Each point is reached from the start by the listed moves, each made once or not at all, plus a little noise. Say if it took an odd or an even number of moves. Then give how often each move was made.

Moves:
(1): [ 38  21 -50  -9  30]
(2): [ 14  41  16 -38 -43]
Start: [-19  -4  -8  15  25]
Points:
[ 20  18 -58   5  55] -> odd (1, 0)
[-19  -4  -8  16  26] -> even (0, 0)

Moves:
(1): [ 36 -14  -9  -5  -5  -5  -4 -14]
(2): [10 20 23 16  3 -6 29  8]
(3): [  0 -15  25 -28   2 -19 -15   7]
(4): [  2   3  23  22 -11  -8 -27  -9]
(5): [  6 -26   0  24  40  -9   0   1]
(6): [ 11  -2  26  -3  26  40   2 -25]
Start: [  6   4  26 -16   1 -20   3 -25]
Points:
[ 16   8  73 -26   8 -46  17  -9] -> even (0, 1, 1, 0, 0, 0)
[ 42 -12  18 -23  -4 -23  -4 -42] -> odd (1, 0, 0, 0, 0, 0)
[  7   8  48   7  -7 -29 -24 -32] -> odd (0, 0, 0, 1, 0, 0)
[ 21   0  50  23  46 -38  31 -17] -> even (0, 1, 0, 0, 1, 0)
[ 24 -26  51   4  68  13   3 -47] -> even (0, 0, 0, 0, 1, 1)
[ 24 -17  95  20  39 -61  -8 -18] -> even (0, 1, 1, 1, 1, 0)

Moves:
(1): [11 -1  0 -3  2 -2 -8  6  1 20 -4  4  0]
(2): [  0  33   4 -10  -7  -3  -2  -4  -9 -12   9  26   8]
(3): [  5   7  12   1   2  -5   5  -6  13  11 -13 -15   0]
(4): [ 3 10  0 21 -5  2  4 -1 -6 -7 17 -2  3]
(5): [ 13  10   2   8  23 -13  -7  -7   0  -4  16  -2   4]
(6): [ -1   4   4  -4  -2  26 -20  -1  11  -7   7   0 -13]
(7): [ 34  11 -19  -6   7  19  19 -11   1 -16  -2 -15 -24]
(8): [-10  11   4   3  10  -1  20  24  18   8  -2   5   1]
(9): [ -6  17 -17   6 -19  -8  -3 -30  25  -3  -7  18   1]
(10): [  3  -1   5  16  15  -3  15 -11 -22  17 -11   6 -10]
(11): [  2 -10  -1 -26 -10  -2  -3 -31  -3  17  22  -6   7]
Start: [  2  12 -11  -8  -8  -6  -4 -16  -7   5  -8  14   9]
Points:
[ 14  88  -6  -2   3 -38   1 -34  41  24 -10  50  23] -> even (1, 1, 1, 0, 1, 0, 0, 1, 1, 0, 0)
[ -4  79 -10 -11 -36 -23  17 -65  30  18  17  41  29] -> even (0, 1, 1, 1, 0, 0, 0, 1, 1, 0, 1)
[ 44  54 -12   6   5  33  15  -5  32  13  -5  -9 -25] -> even (1, 0, 1, 1, 0, 1, 1, 1, 0, 0, 0)
[ 45  32 -20 -14  36  -6  40 -52 -12  26  15   3 -14] -> odd (0, 0, 0, 0, 1, 0, 1, 1, 0, 1, 1)
[ 60  72 -13 -19   3  -8  12 -76 -11  -7  40   0   7] -> even (0, 1, 1, 1, 1, 0, 1, 0, 0, 0, 1)
[  3  95 -10  35   7  -5   3 -48  10  -3  20  65   3] -> odd (0, 1, 0, 1, 1, 1, 0, 1, 1, 1, 0)
[ 54  58 -19 -19  -9  32   1 -69 -34  17  29  29 -20] -> odd (1, 1, 0, 1, 0, 1, 1, 0, 0, 1, 1)

Moves:
(1): [ 12  21 -11  -7 -13  10 -19  -3   9  11  -4  14   5  -9 -10]
(2): [-28  13 -36  -7   8  28 -10   8  -9  -7   5  -5   6   2   8]
(3): [  7  18   8   8  -5  19   3   6   1   1   1  -9 -15   8  -8]
(4): [-11   4   5  10  -9   2  13   0  -8  -5  -3  19  12  -7  -7]
(5): [  5  13   4  16   9  -3 -10   9  -2 -11 -21  12   9   2  23]
(6): [  3 -13   9  24  -1  28  -9   0   0  20   4   2  14   7   1]
(7): [ -5  -5  -7 -17   2  17  11 -14  25   6  14  11   3  -1  16]
(8): [  0   1  13  -8 -34   5  -2  11   9  -3   2   3  17   1  12]
(9): [-16  -3   8   4  -4   3  -2  -4  16  -4  -7  -8   8 -14   3]
(10): [-23   4   5  -8   3 -11   4   5   6  24  -5   5   1  11   9]
(11): [ 4 22  2  2 14  0  0  5 -8 -3 31 -8  9 -9  8]
(12): [ -1   6  11 -22   6  23 -16   1  -3  -6   7  22  -9 -20  -1]
(13): [ -8   1  18   7 -11 -10   0 -41 -27 -10   3 -20  -6  18   4]
(14): [ -1  -5   0   5 -10  -4 -11   6  18  -9   7   8 -14  16  -9]
Start: [ -4 -13   8  -7  10 -16   3  17 -15  -6  14  -8  -4  15   3]
Points:
[-55  26  27  12 -24  73 -39  62  -5  -3  11  48  17  33  33] -> odd (0, 1, 1, 1, 1, 1, 0, 1, 0, 1, 0, 1, 0, 1)
[-69  28   6 -33 -29  87 -36  33  39  19  69  57  51  -8  35] -> odd (1, 1, 0, 1, 0, 1, 1, 1, 1, 1, 1, 1, 0, 1)
[-20  33  55  -2 -31  57 -48  42  21  24 -10  33  25   0  32] -> even (1, 0, 1, 0, 1, 1, 0, 1, 1, 1, 0, 1, 0, 0)
[ -6  66 -32 -14  26  52 -24  27   1  -8  40   6  13   8  39] -> even (1, 1, 1, 0, 1, 0, 1, 0, 0, 0, 1, 0, 0, 0)
[-47  17   5  -9 -38  95 -55  31  40 -13  18  67  45 -10  39] -> even (1, 1, 0, 1, 1, 1, 1, 1, 1, 0, 0, 1, 0, 1)
